Rows are points. The ring and each string are closed loops that go straight from each point to the next, and from the last back to the first. Before rounding, they use only three directions, however many columns there are. Count how often each string passes through the ring. Passing back the other way cancels.

Ring (10 x 3):
190	-58	-350
101	88	-317
11	140	-285
-93	110	-245
-118	5	-204
-72	-119	-169
-11	-198	-164
109	-274	-213
184	-251	-291
208	-147	-345
String (20 x 3):
-178	-122	-377
-230	-60	-337
-117	-50	-344
-73	-47	-314
-257	-43	-450
-247	-47	-284
-84	-67	-53
18	-92	81
-16	-211	-60
128	-114	77
43	-159	-276
34	-240	-387
99	-434	-403
182	-388	-180
183	-156	31
149	-160	-22
102	-360	-85
76	-215	-11
53	-109	-89
-49	-125	-327
Times through: 2
String (28 x 3):
211	-312	-548
283	-231	-403
251	-88	-144
204	-40	-108
99	-60	-360
61	-47	-511
82	57	-588
36	8	-427
87	21	-174
98	90	-81
-7	228	-200
-141	211	-416
-187	139	-483
-79	30	-338
61	-20	-125
24	32	-2
-111	37	-4
-209	-67	-235
-165	-141	-344
-62	-143	-321
4	-134	-233
-58	-246	-411
-30	-380	-388
116	-380	-133
186	-217	0
152	-132	-79
70	-137	-318
108	-274	-533
Times through: 0

Ring (7 x 4):
-65	-146	92	-188
-5	70	-223	-160
20	194	-350	111
69	202	-246	376
40	84	-38	479
-89	-106	118	299
-149	-219	178	-12
String (23 x 4):
-260	-149	-45	65
-303	-293	174	96
-52	-261	404	184
62	-143	306	149
-151	-124	-2	-45
-312	-205	-76	-240
-69	-221	192	-310
154	-83	210	-194
206	24	107	-63
102	33	-68	-258
-156	-3	-295	-330
-217	-34	-256	-142
26	91	-177	41
160	250	-297	124
93	302	-451	165
-114	192	-487	116
-109	51	-233	105
-99	18	-163	103
-106	82	-240	281
60	148	-105	591
272	167	139	802
211	80	177	592
-39	-23	-4	197
Times through: 1

Ring (7 x 8):
305	-22	-86	126	-154	289	-169	-37
304	100	90	-73	-51	85	-117	118
111	28	260	-147	-131	-234	31	141
-97	-87	229	-90	-172	-367	43	52
-239	-266	49	120	-277	-279	-5	-141
-123	-315	-31	239	-378	-78	-7	-208
176	-208	-102	267	-354	239	-73	-169
String (32 x 8):
-106	-315	-142	299	-338	42	-93	-254
-49	-180	-118	179	-177	31	-161	-153
42	-141	-22	125	-215	16	-90	-88
26	-177	-183	230	-184	162	-199	-178
257	-243	-186	365	-414	406	-97	-228
424	-217	-84	344	-516	461	6	-172
369	-155	40	209	-449	273	48	-78
182	-87	-15	114	-215	126	-92	-51
128	-39	-77	84	-85	118	-190	-43
271	57	-146	71	12	287	-285	-6
425	144	-108	20	37	371	-282	66
507	91	97	-4	-184	275	-55	111
268	-25	117	19	-232	65	-9	44
351	41	168	-41	-203	75	3	109
433	116	257	-128	-179	47	39	194
378	181	278	-216	-60	-45	-5	248
103	89	105	-131	38	-116	-143	119
11	-15	28	-26	-31	-100	-150	18
123	-54	183	-30	-226	-125	32	52
173	-39	390	-129	-327	-276	202	146
45	-35	413	-183	-259	-420	187	160
8	-99	417	-136	-337	-439	229	118
-4	-135	266	-35	-313	-299	130	33
10	-108	67	41	-188	-108	-50	-29
-264	-134	52	-12	-65	-345	-107	-49
-422	-243	105	15	-166	-511	-20	-100
-332	-312	135	92	-334	-433	78	-136
-184	-330	150	147	-451	-300	137	-145
-44	-226	82	127	-342	-136	38	-103
14	-251	108	156	-425	-97	92	-111
-71	-433	82	311	-639	-97	186	-245
-145	-401	-83	337	-471	-25	10	-288
Times through: 1
String (18 x 8):
241	-35	47	55	-200	108	-65	9
493	58	49	45	-203	317	-74	70
455	74	-60	71	-107	377	-183	37
307	40	-204	126	-7	381	-310	-42
54	-50	-167	114	-17	134	-273	-85
131	-141	-25	153	-263	104	-72	-91
201	-270	29	269	-522	160	85	-159
41	-434	-71	420	-633	152	88	-309
-178	-379	-142	336	-392	-7	-63	-296
-119	-162	-94	129	-121	-64	-171	-129
-7	-186	12	135	-271	-48	-40	-105
81	-289	89	220	-511	-5	120	-145
85	-410	-16	384	-646	134	125	-271
270	-385	-25	424	-710	312	143	-261
357	-241	12	298	-559	314	87	-148
349	-87	-169	240	-239	428	-177	-116
224	44	-229	109	58	324	-354	-48
58	-1	-111	43	28	71	-263	-29
Times through: 3

Ring (8 x 11):
-387	-38	-102	-213	-287	105	-200	179	213	316	-133
-441	99	11	-74	-409	71	23	231	157	275	-136
-347	210	152	127	-419	-52	304	181	-20	117	-168
-184	149	202	179	-200	-99	383	87	-165	21	-111
27	-57	145	86	164	-93	243	-50	-253	-20	-25
129	-228	-44	-96	254	-112	-106	-165	-173	-13	-129
55	-257	-182	-222	106	-99	-344	-155	-19	54	-248
-163	-198	-215	-292	-93	11	-406	-7	152	210	-228
String (28 x 11):
-195	112	60	73	-329	-136	146	46	-51	33	-274
-212	253	190	242	-431	-200	404	73	-146	-45	-286
-173	252	323	325	-232	-148	616	100	-269	-52	-94
-130	33	244	134	102	11	409	96	-223	79	113
-48	-30	298	150	318	42	480	70	-314	64	243
94	22	225	219	131	-193	411	-94	-365	-137	-81
63	-17	91	107	13	-206	183	-115	-243	-103	-211
-70	-42	9	-15	-74	-109	22	-34	-89	32	-198
116	-103	6	21	72	-210	22	-170	-210	-98	-249
-18	-104	-17	-52	22	-102	-35	-69	-101	29	-177
10	-84	-60	-46	-76	-177	-90	-116	-90	-25	-305
-22	-91	-70	-71	-81	-147	-114	-93	-61	10	-284
-104	-134	-29	-121	53	3	-81	5	-30	137	-76
13	-361	-148	-306	358	79	-343	-75	-5	194	19
-124	-107	-46	-119	-29	-20	-100	7	-5	130	-134
-80	-79	-150	-129	-228	-158	-242	-83	37	39	-390
-104	-214	-316	-328	-197	-89	-560	-95	185	143	-416
-232	-270	-279	-413	-49	115	-548	43	253	327	-156
-320	-234	-204	-387	-26	203	-430	138	257	399	-21
-401	-123	-224	-348	-291	138	-428	163	318	378	-178
-358	10	-150	-186	-449	-7	-250	119	223	235	-318
-314	44	-81	-105	-412	-41	-122	103	140	177	-297
-566	143	-63	-134	-622	87	-94	289	294	343	-232
-568	216	3	-45	-674	49	39	297	241	297	-244
-433	249	25	54	-691	-99	109	185	128	139	-374
-546	318	141	114	-681	0	300	309	118	217	-208
-409	157	159	60	-310	69	283	251	22	226	-15
-289	43	123	9	-114	67	200	171	-26	199	24
Times through: 1

Ring (8 x 12):
-174	205	159	176	-11	-51	-136	5	245	-114	-20	56
-88	194	-176	-210	-43	347	-63	99	326	-5	98	-123
-59	75	-290	-376	-10	534	-21	134	185	1	131	-204
-62	-190	-195	-364	-8	566	21	126	-221	-67	80	-206
-117	-326	61	-121	21	339	-2	64	-490	-174	-19	-97
-187	-267	263	141	111	55	-72	-4	-467	-256	-83	24
-243	-57	378	357	176	-206	-155	-57	-203	-282	-108	129
-231	106	333	355	108	-225	-170	-48	47	-221	-84	134
String (24 x 12):
-18	12	-252	-392	-238	577	32	154	99	58	106	-208
-45	269	-434	-463	12	589	-43	156	501	65	195	-240
-122	266	-233	-214	165	324	-112	85	430	-48	129	-128
-139	44	8	-42	50	194	-83	49	53	-114	25	-51
-107	104	63	2	-195	157	-57	59	141	-37	2	-23
-168	277	198	230	-112	-111	-139	2	345	-81	-32	86
-164	44	282	235	-140	-75	-95	-1	-11	-130	-78	83
-178	37	142	113	91	34	-115	10	3	-169	-21	20
-185	7	181	145	93	6	-115	1	-51	-185	-37	34
-175	-161	377	271	-121	-79	-71	-15	-332	-196	-124	94
-315	-40	557	588	323	-454	-222	-122	-238	-383	-166	233
-290	-88	528	527	249	-378	-191	-103	-294	-356	-161	205
-166	-159	310	202	-88	-11	-65	-1	-312	-186	-99	61
-255	-85	524	495	80	-335	-156	-82	-278	-297	-165	195
-317	167	461	562	366	-465	-261	-116	83	-339	-117	225
-215	123	173	197	206	-74	-164	-18	110	-205	-23	58
-242	293	151	249	304	-163	-218	-35	353	-207	-1	84
-207	382	111	211	144	-128	-199	-12	503	-127	14	73
-151	156	5	-2	71	133	-112	40	214	-103	35	-30
-122	47	1	-61	-27	219	-66	60	65	-85	26	-58
-123	227	-197	-193	139	311	-104	81	367	-56	113	-119
-41	331	-508	-518	54	631	-52	167	608	81	227	-265
-93	216	-342	-355	163	476	-79	118	390	-22	164	-195
-103	-56	3	-105	-86	285	-31	73	-79	-80	16	-80
Times through: 2

Ring (10 x 14):
19	295	62	-437	23	-47	22	27	55	51	-150	33	103	265
0	329	55	-305	-26	-59	170	21	-104	87	-232	77	179	243
20	270	53	-154	-44	-51	236	6	-145	63	-205	113	197	177
113	34	46	41	5	-3	150	-57	25	-79	47	134	122	31
183	-137	44	96	63	35	16	-98	219	-190	256	123	34	-51
238	-264	52	75	115	65	-135	-104	417	-275	417	99	-66	-98
241	-255	72	-48	128	64	-224	-48	511	-273	412	69	-134	-67
176	-79	92	-273	101	28	-223	38	452	-168	224	33	-128	59
121	58	89	-398	83	2	-187	56	362	-91	95	16	-79	150
57	210	74	-471	57	-28	-94	41	205	-5	-48	13	19	237
String (24 x 14):
261	-292	67	-214	200	80	-408	-78	697	-321	533	11	-205	-31
181	-107	53	-230	140	40	-229	-77	446	-204	321	31	-70	52
89	126	98	-228	-7	-23	34	103	129	-19	-76	80	7	123
89	143	112	-416	29	-22	-104	139	263	-22	-56	30	-66	179
38	256	115	-298	-59	-54	119	179	8	72	-256	84	39	188
94	113	72	-335	59	-10	-81	19	229	-56	34	39	6	160
14	316	100	-396	-38	-61	93	143	0	92	-268	60	70	246
-4	360	52	-638	67	-52	-85	2	126	64	-140	-20	94	353
29	266	25	-537	105	-29	-107	-93	168	-3	0	-12	111	298
-47	451	61	-437	-42	-83	186	57	-164	157	-353	57	204	327
-35	420	83	-288	-98	-86	289	121	-237	167	-413	104	198	262
13	302	91	-196	-84	-64	246	122	-145	102	-307	116	141	186
-54	456	89	-145	-164	-102	452	153	-404	213	-526	155	259	232
7	286	34	-34	-67	-56	349	-41	-271	78	-234	147	277	156
27	247	71	-4	-99	-56	346	61	-231	77	-268	160	202	117
47	198	79	62	-106	-48	352	75	-213	55	-242	175	180	75
173	-126	25	195	48	32	106	-148	117	-182	243	150	105	-68
236	-273	12	98	153	73	-138	-221	399	-301	498	94	0	-91
148	-36	56	-115	71	18	-54	-49	253	-139	178	78	9	45
167	-85	80	52	16	18	45	17	191	-139	133	128	-5	-33
324	-477	43	163	189	112	-288	-174	640	-415	684	90	-157	-202
385	-621	22	81	297	153	-518	-268	905	-536	946	37	-244	-227
245	-269	46	-105	178	74	-297	-128	570	-304	503	42	-121	-45
311	-422	58	-119	235	108	-466	-128	798	-403	686	17	-241	-106
Times through: 2
